Every row gives one point. The last column is the point's height on a tilted bowl or saddle (a function of degree 2), plus a little noise. Along how many of its main directions does it bend up, bend down or stay straight?

Points (10 x 3)
[[  1  18  23]
 [ -5  10  22]
 [-35  35  30]
 [ 13 -44  19]
 [ 10  18  24]
 [-12  -6  25]
 [ 25  83  52]
 [-60  41  47]
 [-54 -19  63]
 [ 94 -37  60]]
Directions: 1 up, 0 down, 1 straight

Points (15 x 4)
[[ 11 -18 -91  27]
 [-21 -52  33 -33]
 [ -4 -42 -72  13]
 [-37  13 -53  56]
 [-32  16  87 -32]
 [  4  49   6  12]
 [  8 -27   4 -11]
 [ -8 -32 -60  13]
 [-71  15 -50 114]
 [ -6  40  15   6]
 [ 17  52 -42  32]
 [-37  19  15  14]
 [-47 -68  47 -45]
 [-13 -15  46 -26]
 [ 24  41 -26  21]]
Directions: 1 up, 0 down, 2 straight

Points (38 x 7)
[[ -62    8  -16  -23   44  -22  -24]
 [  63  -40   13  -65  -30  -14  -44]
 [ 116   10   41  -33  -13  -54  -47]
 [  -8  -12   35   54  -68    8   20]
 [ -28   50   13   11   24  -44  -11]
 [  -6    4  -36  -13   65   22   -7]
 [  21  -30   71   24   40   42  -35]
 [  46   26 -104    4  -18   30  -86]
 [  19    6  -12  -21   -6  -62   -9]
 [ -13   38   33   41    5   48   -5]
 [  42   -7  -40  -57    1   54  -41]
 [   9  -50   59   11   19   56  -25]
 [  60   32  -46    5  -61 -120  -82]
 [ -13  -18   -6  -39  -35   -8  -11]
 [  47   47    6  -92    7   27  -45]
 [ -36  -31  -25   48   29  -53  -57]
 [  37    7   -4   12   12  -21    4]
 [ -24  -18    0  -20  -25   -5   -2]
 [  38    5  -12   -2  -22   12   -4]
 [  -7  -47   -4  -88  -27   -1  -54]
 [  -6  -67    0   29  -22   10  -24]
 [ -68    9   48   24  -23  -28   -3]
 [  55   13   15  -53   18  -64   -5]
 [  88  -21   -1  -14   34  -29    2]
 [  22  -44   44  -15  -46  -79  -49]
 [  37  -46    4    6   -4   -5  -14]
 [  -5    5   40   68  -18  -21  -14]
 [ -81  109  -39  -65   20   48  -93]
 [ -63  -66   56  -21   27  -24  -69]
 [ -17   69   22  -40  -43   50  -19]
 [ -25   93    5   42   13  -27  -39]
 [  14  -87   14   31  -15  -72  -79]
 [   8   21  -52  -42  -26  -29  -32]
 [ -10   -6   61    4   30  -17  -17]
 [  46   -7  -52  -35   42  -72    7]
 [  52  -10  -37  -22  -64  -62  -53]
 [  10   10  -21   -9   -5   47   -7]
 [ -56    3    4  -14  -18   15    6]]
Directions: 1 up, 5 down, 0 straight

Points (71 x 9)
[[ -81   15   54   -1  -19  -10  -18  -15  -12]
 [ -24  -12  -17   -6  -14  -11   79    0   -9]
 [   6  -56   35   94  -30   32  -28    1   10]
 [ -26  121   45  -61   -1   -2  -19  -31 -121]
 [   4    1   27   32    5    0  -16  -37   -1]
 [ -29   -7  -21   -8   62  -36  -66  -22   32]
 [  53   31   45   39   50  -18   17    4   23]
 [ -49   86   10    1   18   10  -35   16  -49]
 [ -11   11  -55   11   -9  -24   -3  -42   21]
 [  22   31   46   22   13  -70    6   22   29]
 [ -41  -19   10   28   -5  -54  -24    9   20]
 [   4  -53   -1   28  -50  -10  -72   16  -33]
 [  33  -58   -6  -57  -75   -5   -3    4   53]
 [  36    5   32  -20    7    7   12   21    4]
 [   8   -8  -33  -26   34    0  -42   -4   -5]
 [  -8   17  -54  -32  -38    1   34   23   28]
 [  42  -58   -3   44   25   -7   25   -7  -38]
 [   3  -31  -22  -43  -34   73   33  -18   20]
 [  -3    4  -45    8  -28    0   35   21   22]
 [  47  -86  -75  -22   26   -1  -30  -40  -36]
 [   2  -56   40  -76   -3   19   26    3   -5]
 [  44   -7   32   48  -17    3  -17   24    9]
 [  32   20  -46  -13  -10   31   -7   39  -20]
 [  10    2  -54    7  -28   -2  -55   11  -36]
 [ -42  -56   38   39  -69  -41    1    4   30]
 [  28 -106   53  -27   43   25  -26  -35    1]
 [  -3   40   81   -6    8  -25  -43    6   17]
 [  -8   58  -55    3   18   35    9   20  -21]
 [  11   24    9   44   15   -2  -24  -17   -1]
 [   3   14   -1  -18  -41   32  -56   27  -22]
 [ -71  -31   30    7   20   -3   36   29  -20]
 [  -6  -34  -15  -46    1  -36   30  -31   -5]
 [ -29   58   -9  -23   -9  -28   -5   13   -9]
 [ -28  -28  -61  -15   18  -11   94   54  -34]
 [  17   40  -61   53    4  -93  -39  -27   25]
 [ -21   11  -43  -35  -45  -10   -1  -44   14]
 [ -10  -29    7   -3   -7  -13   29   41   -7]
 [ -21  -16    2  -71   90   37   -1   53   -4]
 [  25   -2  -30  -63  -19   -7    3   -5   24]
 [ -60 -114   50   48    4  -12  -27    2  -13]
 [  11  -45   26  -18  -46   15  -26  -45   -1]
 [ -52  -29   79  -26  -18    5   28   18   -9]
 [   8  -22    9  -13  -12   40  -57  -24  -15]
 [   4   -3   16   39   11   10   -1   59    4]
 [  37   51  -51   45   28   24   16  -74   65]
 [  46   30   50    0  -23   38   20   23   28]
 [ -22  -23  -29   -7  -53  -47    2  -44   10]
 [  29  -21   41  -20   35   39  -61  -42   24]
 [ -35    9   12   28    5    5  -71  -11  -17]
 [  22   -7  -15  -13  -22  -47   -1   11   14]
 [  59   67    7   22  -46    7  -14    7    1]
 [  92   53   22   12   -5  -61   59   20   43]
 [  18   44   17  -10   11  -23    2  -17   -3]
 [  44   34   54  -44  -21  -60   68    2    6]
 [  44   19    1  -42  -65   24  -36  -38   13]
 [  19   -5  -30   31  -28  -16    2   29    8]
 [ -16  -36   91  -48   17   63   44  -26   -4]
 [ -73    4   -4  -39  -71  -24   -7  -30   -8]
 [  -9   57   31   41  -78    4  -14  -18   13]
 [  -6  -20   43  -37   33  -53   82   57  -56]
 [   0   52   -3  -43   71   38  -56  -15    2]
 [ -16  -77   29   12   48  105    8   13    3]
 [  -8   -8   -6   26   77   36   24  -15   25]
 [ -28    5   57  -11  -49  -22   59  -33  -18]
 [ -52    2   54   10    5  -24  -25   24   30]
 [ -24  -35  -12  -55    1  -44   10   34   10]
 [  31    4   -1   14   -1  -14  -10  -10   -5]
 [ -12  -32  -36  -30  -49  -32  -28   53   31]
 [  44   -7    2   36  -21  -28   73   17   25]
 [ -35    2    4   26    8   35   57   72  -31]
 [-117   67   89  -42   11   36   15   25 -110]]
Directions: 4 up, 3 down, 1 straight

Points (66 x 9)
[[ -13    8    3  -12  -29  -35   12   57  -26]
 [  87   -7  -60  -42   30  -18   43   61  -45]
 [  38  -27 -104  -32   25   -1   31   18  -49]
 [ -79   39    1  -93   40   29   -9   30   -8]
 [  23  -95   15  -18  -13   41  -36  -33  -49]
 [ -25  -60   21   34    0  -33    1    4  -16]
 [  29   45    8   63  -65  -48   -6   33  -29]
 [   3  -14    7   -4   51   32   90  -12  -10]
 [   5  -33   23  -44   49   33   74   40    9]
 [ -11    1   14   -3   17   91  -13   72  -35]
 [   9    6  -27  -23  -31   16  -58  -44  -42]
 [  18  -19  -31   78    0   -3   37   -4  -41]
 [ 116    3   83   21    8  -16  -32    6  -61]
 [ -43  -19   57   41  -51   21  -59  -31  -33]
 [  98  -43  -13   10  -50  -24  -25   31  -31]
 [  55 -102    3   35    4   64  -23  -26  -69]
 [ -27  -19  -14    2   29   -1  -29   24  -21]
 [ -40  -25  -31    9  -34   29  -42   45  -29]
 [   3   21   11   33   67  -37  -45  -58  -30]
 [ -38  -10  -22    1  -41  -43  -19   17  -19]
 [   6  -88   55   -3   19   26   16   20  -19]
 [  22  -52 -109  -64  -13   22  -10   76  -61]
 [ -44  -31  -32   42   50   31   55  -13  -37]
 [  36  -63  -16  -47  -51   25   32   10  -26]
 [  -4   56  -45   34    2   19   68  -29  -57]
 [  13   64   12  -31    3  -52  -30  -58  -48]
 [ -28    4   27   25  -17 -104  -12  -31  -43]
 [  48    9   -1   21    0  -29  -40  -24  -25]
 [ -61  -28    1  -26  -10   30   -8  -41  -20]
 [   7  -48   45   21   36   35  -17  -75  -55]
 [  10   38  -13   -6   13    4  -10    3  -19]
 [ -20    7   27   -3  -73   -1  -40  -17  -23]
 [ -42  -69   42   75   13  -40   55   73  -42]
 [  -3   16   -6   11  -28  -18  -19   -4  -23]
 [  -7   33   34   56    1  -21  -86   78  -52]
 [  -1  -42    9   18   -3    5   67    2  -15]
 [  58   -6   22   -8   69   22   93  -21  -25]
 [ -39   25    2   16   36  -18  -27    1  -26]
 [  52   27  -40   52   -3   81   42  -38  -59]
 [  53   59  -36   11   -8   -8  -52   82  -10]
 [ -14   11  -38  -10   28  -25   46  -74  -57]
 [  35  -50   77   25   16  -55   19  -40  -53]
 [ -65   10   23  -13   46  -32   29  -18  -16]
 [ -57   57    3   90   39  -68   11   48  -83]
 [  12    2   55   41  -12   56  -44   -5  -45]
 [ -43    8   15   12   17   17   41  -25  -15]
 [  29   49  -11    4  -13  -18   41   11  -33]
 [  20   44    7  -48  -39   10   29   -3  -21]
 [  93   -5   37  -64   -8   -9   33   72  -36]
 [ -13    3   23  -64   32  -28   -4  -47  -19]
 [ -63  -36   -1    4   44   29   68    2   -4]
 [  19  -39   11   13   42  -59  -53   45  -28]
 [  38  -15  -15   21  -62  -62  -42   33  -11]
 [  -5   19  -32   -9  -21   70  -58  -29  -53]
 [ -57  -16  -31  -13   31   51  -20   10  -30]
 [ -54  -23  -39  -62  -49   -5  -60   56  -44]
 [ -66   33    2  -61  -55   -3  -20   13  -33]
 [  11   24    6    4   44  -27    2  -34  -27]
 [  65  -12  -38  -12   21  -21  -20  -62  -44]
 [  80  -34  -57  -35  -66  -67  -28  -72  -74]
 [  61  -70   62   48   34   75  -75  -16  -96]
 [  37   99  -50   50  -36  -71   -7   20  -44]
 [  34   24  -13  -29   -8  -20  -82   26  -16]
 [  27    4  -81   24   14    2   28   -4  -41]
 [  79   12  -57    6  -26   21  -37  -51  -44]
 [ -23    7   30   15  -10  -20   10  -39  -27]]
Directions: 2 up, 5 down, 1 straight

Points (67 x 9)
[[  -8  -10   36  -39  -66  -53  -24 -100   34]
 [   3  -24   58  -17    2  -25    0   33  -22]
 [ -24   47    1   31   29    4  -29  -18   36]
 [ -32   33   53    7   15    8  -49   31   11]
 [  -5   14  -13  -33   29   16   57    3    5]
 [  44    0  -20   29  -20  -37   25   70   79]
 [  -1  -70   -1  -69  -49   70  -44  -25   25]
 [  22   62  -10   65   24   29  -25   17   34]
 [  54   -3   45   25   11   38  -18   -9  -48]
 [ -22   35   11  -17   -1   43   32   24   22]
 [  29   14   25   21   10    0   58   -2  -16]
 [   5  -31  -35  -11   83  -19  -54  -51   24]
 [  -5  -26  -35  -31  -34    2  -60   17  -11]
 [  22   29  -12   -4  -63   68   -1   29   12]
 [ -39   39   29  -11  -66   78   30  -31   63]
 [ -72   -9  -34  -20  -12  -32   46   -2   16]
 [ -78    6   70  -45   43   27  -67  -41   69]
 [   2    1  -34   56  -11  -17  -16   19   55]
 [ -52   44   12   17   43   61    1   34   34]
 [  14  -79   57  -40  -16  -30  -47   -1  -23]
 [  50   50    0   46   -1  -16   20   30   57]
 [   3  -41  -54  -12   66   32   64   66   70]
 [  16  -26   28  -13   -3   59   17   34  -19]
 [ -48   19   57   -6   30   88  -51  -10   34]
 [  11   64   -9  -36  -28  -33  -51   -1   31]
 [   2   31  -11  -38   15  -49    3    8   12]
 [ -29  -15   24  -51   73    2    2    4   -2]
 [   4   30   62  -44   13  -49  -12    1  -25]
 [   9   58  -31  -20  -61   -6  -77  -65   94]
 [  -6   15   30  -16  -75    3  -71   31  -31]
 [ -40   39   24   27  -17    3  -21   39   26]
 [ -17    9    3    6  -18   23   55   42   32]
 [  -7  -31  -16   -8  -49 -105    5   60   73]
 [  47    7  100   32  -13  -11   60    4  -88]
 [  58   42  -10  -53    9   37   15  -45    4]
 [ -21   53   18   -7  -10   53   27   46   29]
 [-121  -26  -39  -55   42  -28   14  -48  -21]
 [  28   -7    3   -7    2   18  -62   40  -17]
 [  29  -31   22   34   15   99  -31    1  -20]
 [  49   -6   31   13   19   -1    8 -109  -40]
 [   6   50   26   -3   48  -29   27   23    3]
 [  68  -30  -39  -42   53   26  -20  -45    9]
 [  19  -41   -1    6   -1   20  -39  -19    6]
 [ -32   -4   11  -32   58  -12    8  -30  -20]
 [ -77   22   22  -70  -17   -6    7    1   33]
 [  44   44  -43   18  -21   -6   47  -18   90]
 [ -30   11   53  -58   -8  -22   59   61   30]
 [  18  -32   19   16  -12   11   -3   34   -5]
 [ -28   20   13   -7   37    8   21   37   17]
 [  13  -19  -73  -31    2   51    1   31   31]
 [ -56   71   26  -11   -2  -58  -19   14   67]
 [  39    4   28   16    6   -7   65  -24  -36]
 [  -5   21  -51  -21  -44  -67   18    3   70]
 [ -21   16   47  -21  -50  -12   27    9   13]
 [ -21  -82  -51  -55  -40  -84   -5   21   10]
 [  -7  -53  -35  -15   38  -52   15  -30   -8]
 [  -3  -26   29  -22    5  -17   25  -50  -42]
 [  49  -13    8  -63   74  -35  -51    6  -17]
 [  -2   22    3  -43    5  -33   26  -49  -11]
 [ -72  -16  -28  107   61    0   30   -9   61]
 [   6  -39   48   37  -52  -58   -7   -1   31]
 [ -18  -55  -19  -16  -61    6  -42   13  -12]
 [ -22   33  -52   31  -13   47   13   16   35]
 [ -20   58   37   -3  -17  -48  -34  -17   49]
 [  25  -78   83   33    6    5   48   72  -18]
 [ -41  -36   47   35  -16  120   57   17    3]
 [ -21   47  -29   32   -8   20   11  -61   68]]
Directions: 4 up, 2 down, 2 straight

Points (63 x 9)
[[ -14   -4  -40    7   -4   23   -8  -28   -6]
 [  84    2   49  -19   37  -21   15   37  -43]
 [ -49  -46   10  -37  -23   43   -2  -17  -30]
 [   3  -16  -11   -3   13  -60  -18  -11  -26]
 [  -5   22    7   31  -12  -14  -68   26  -14]
 [  -1  -50   47  -33   -4  -65  -45  -47  -72]
 [  85   65   47   52   -1   15   29  -33  -19]
 [  -3    6  -18  -92   -8  -44  -20  -44  -65]
 [  26   13    9   35   40    1  -32   47  -20]
 [   4   33   36  -51  -10    1   -8   -8  -17]
 [  -7  -39   68   23  -37   47    7  -82  -25]
 [ -39   -2  -17  -68    7   21    3   79  -53]
 [  19   36  -60  -21  -43  -97   28  -19  -52]
 [  73   39  -10  -10   48  -41  -54   -5  -59]
 [  35   53   70    8  -80   41   -8 -105  -82]
 [  50  -33   -4   13  -55   24    8    9  -24]
 [  -5  -28  -47   34  -50   38  -28   15  -22]
 [ -11   -8  -91   21  -25   80   -5   52  -59]
 [ -27    7   -5   30   26   46   13  -10    5]
 [  -1  -44   55  -47  -30   61    7   23  -32]
 [ -14   76  -19  -55  -51   27  -47  -47  -57]
 [ -26  -55  -13   39   69   68    4  -21  -11]
 [   3   74   19  -61  -60   27   86    8  -68]
 [  29  -47   28   34   -9   54   94    5  -17]
 [  33   -9   -5   -3  -13  -32   30  -73  -20]
 [ -54   32  -53  -32  -14  -37   42  -17  -39]
 [ -33  -78   -1  121   43  -15   24   46  -59]
 [ -29    1   25  -91   22  -35  -93   27 -104]
 [  36   35  -15   -4   -4  -41   56   -6  -19]
 [ -17   14   21   10   -8   25    7    7    5]
 [  71   51   71   17   57  -12    2   35  -25]
 [ -49   14  -48  -94  -34   19   50  -26  -71]
 [   3   12    9  -97  -18  -25    5   21  -53]
 [   8   14  -36  -37  -27  -14  -25  -35  -22]
 [ -44   17  -16   25    5   -7   -5   29   -6]
 [   6   39  -66  -40   43   13   11  -45  -34]
 [ -41    2   56    6  -39   -6  -54   37  -28]
 [  32  -71   60   33   28  -24   23  -25  -12]
 [ -34  -59  -17    0   58   44   -3  -54  -21]
 [ -38  -26    9  -39   56   63   35   59  -38]
 [ -14   -6  -50  -32   -2   50    5   21  -25]
 [ -34   46  -33   22  -22   28   16  -20  -15]
 [  -3  -22   53   49  -37   48   37  -27   -5]
 [  -4  -69  -37  -66  -13   20  -48  -21  -70]
 [ -61  -44  -15   10   50    8   20  -31  -14]
 [ -11  -20   52   45   21  -46  -27  -22  -12]
 [ -11    0    3   30   12  118   44   73  -56]
 [ -11   39    8  -65  -18    0   16  -63  -41]
 [  47   -2   62  -43  -33  -28  -21    9  -41]
 [   8   87   44  102   20  -13  -36   25  -29]
 [ -44  -42    0   -7  -24   85    7  -39  -36]
 [  33   48    5  -26   26  -28  -29   46  -33]
 [  22   25    4  -52  -72    8  -24   -9  -31]
 [ -12   24  -29  -43   38   48  -71  -36  -53]
 [ -41  -25  -42   29  -38   14  -21   44  -22]
 [  32   98  -21  -12    6   24  -46    8  -34]
 [   6    2   26  -24   17    5   14  -26    1]
 [  -6  -76  -23   14   63   -1   36   36  -44]
 [  46   39   50   16  -19  -61   25  -59  -27]
 [ -74   55  -34  -28  -50   36  -63   39  -41]
 [ -51   47   16  -16    3  -34    4  -28  -23]
 [  -2   30  -13  -24   46  -43    1   -5  -19]
 [  73  -19    4   14  -13   27   37  -37  -16]]
Directions: 0 up, 7 down, 1 straight

Points (70 x 9)
[[  16  -49  -21   69   25  -40  -13   10   14]
 [  56   70  -17   20   28  -49  -18  -13   30]
 [  -1   -3    8  -50  -88  -30   52   45   41]
 [  36  -38   92  -31   15    5  -24  -40   59]
 [ -49  -11   -2   21  -51  -40    7   97   15]
 [  43   51   -7   64    2  -14  -31  -54   39]
 [  16  -58  -78   40   26   12   -1  -16   26]
 [  43  -19  -37  -45   22   51  -35 -105   81]
 [ -33  -91   41   59  -43   23  -13   83   52]
 [  21  -28   -4  -49  -39  -87   -4   12   33]
 [ -51    0   -4  -20  -13   28  105   38   39]
 [  -3  -24   31    4   68  -20    2    7   26]
 [ -17  -58  -25   48   21   28   -7   -1   22]
 [ -22  -88  -63   32  -17  -23   82   21   44]
 [  17   81  -61   63  -39   38   -5   14   23]
 [  -3  -38   -3   39   -4   -8   30  -31   20]
 [  43   14   15  -18   35   -4    1   21   18]
 [ -20   24   16  -40  -88   18    4  -26   42]
 [   6   52   -1   -7   30  -11  -33   -3   20]
 [ -20  -20    3  -15   33   39  -14  -21   25]
 [  57  -34  -50   87 -102   23    5   12   59]
 [ -21   -7  -52   45  -11  -50    9  -70   33]
 [  61  -68  -37    7    6  -48  -37    2   34]
 [ -51  -43   -8    6   37   77  -34   -1   54]
 [  58   26  -61  104   35    6    9   36   -9]
 [ -13   31   -8   -1   -6  -41   43    2   11]
 [ -35   47   26   15   58   52  -64  -26   66]
 [ -49    4  -18  -57    2  -30   -3   20   13]
 [ -51  -29  -54  -16  -68  -41    3   43   23]
 [ -42  -23   -1   30   46    8   -6  -54   34]
 [ -41  -43   14   37  -21   81   27   -4   49]
 [  24  -49   81   51    2  -75    7   13   70]
 [ -41   65   27   31   15  -56   21  -22   35]
 [   6  -26   45  -41   -8   71   48  -36   50]
 [ -53   -8   -5   18  -33  -93    8  -48   46]
 [  53  -26    6  -39  -15  -26  -43  -22   31]
 [ -55  -38   65   -3    6   -1   58   -1   36]
 [ -78   -1   43    2  -11   -6  -12  -44   37]
 [ -20  -10   14   64   33   72   24   46   23]
 [ -10    2   -7   35   13  -25   19  -89   41]
 [  49  -49   20   47  -31  -45   93  -50   86]
 [  13  -14   -3 -102  -37  -79  -31  -49   53]
 [ -13   64  -74  -38  -24    9  103   51   56]
 [ -29   61  -89  -14   13   19   -1  -46   46]
 [ -37   -9  -30  -11   51   34   75    3   31]
 [ -25   -5  -19    9  -13   53   27   16   15]
 [ -37  -26   56   -9   16   11  -50   29   31]
 [ -93  -18   -7    7  -19  -25   -9  -17   26]
 [  60   -3   32  -16  -30   44  -75    6   56]
 [ -14  -57   22   17   66  -33   13  -17   35]
 [  -5  -65   13   98   58  -21   49   21   41]
 [  19   37   14    1  -43    2   11  -25   26]
 [  56  -22   -2    9   22   56   59   -5   45]
 [ -29   48   -5  -11  -34  -26   39   26   16]
 [  -6   25    7  -69    3    3  -11   42   18]
 [ -30   27   26  -23   23   13  -15   57   12]
 [ -32  -31   -4   21   -5   47    7   -9   20]
 [ -57    7    2  -44    2   31  111   21   51]
 [ -25  -26  -33    9   72   57    2   17   31]
 [  33  -59   35  -51 -111   25   15    9   51]
 [   5  -10  -34  -52  -53   31    8  -45   36]
 [  -5    4  -24   81  -56  -87  -30   16   35]
 [  59  -23   16   56  -26   -1   24   36   23]
 [   0   17  -30   65    9   52   32  -11   17]
 [  29   -7   84  115   20   22   10   14   71]
 [  21   37  -31  -38   71   32   30   40   29]
 [  49  -44    5   69   -9   13  -88  -24   69]
 [ -77    9   16  -24   13   22   11   13   17]
 [  18   18    3  -22   50  -24   20  -42   30]
 [  22  -40  -52   -5  -21   22  -40  -14   26]]
Directions: 7 up, 0 down, 1 straight
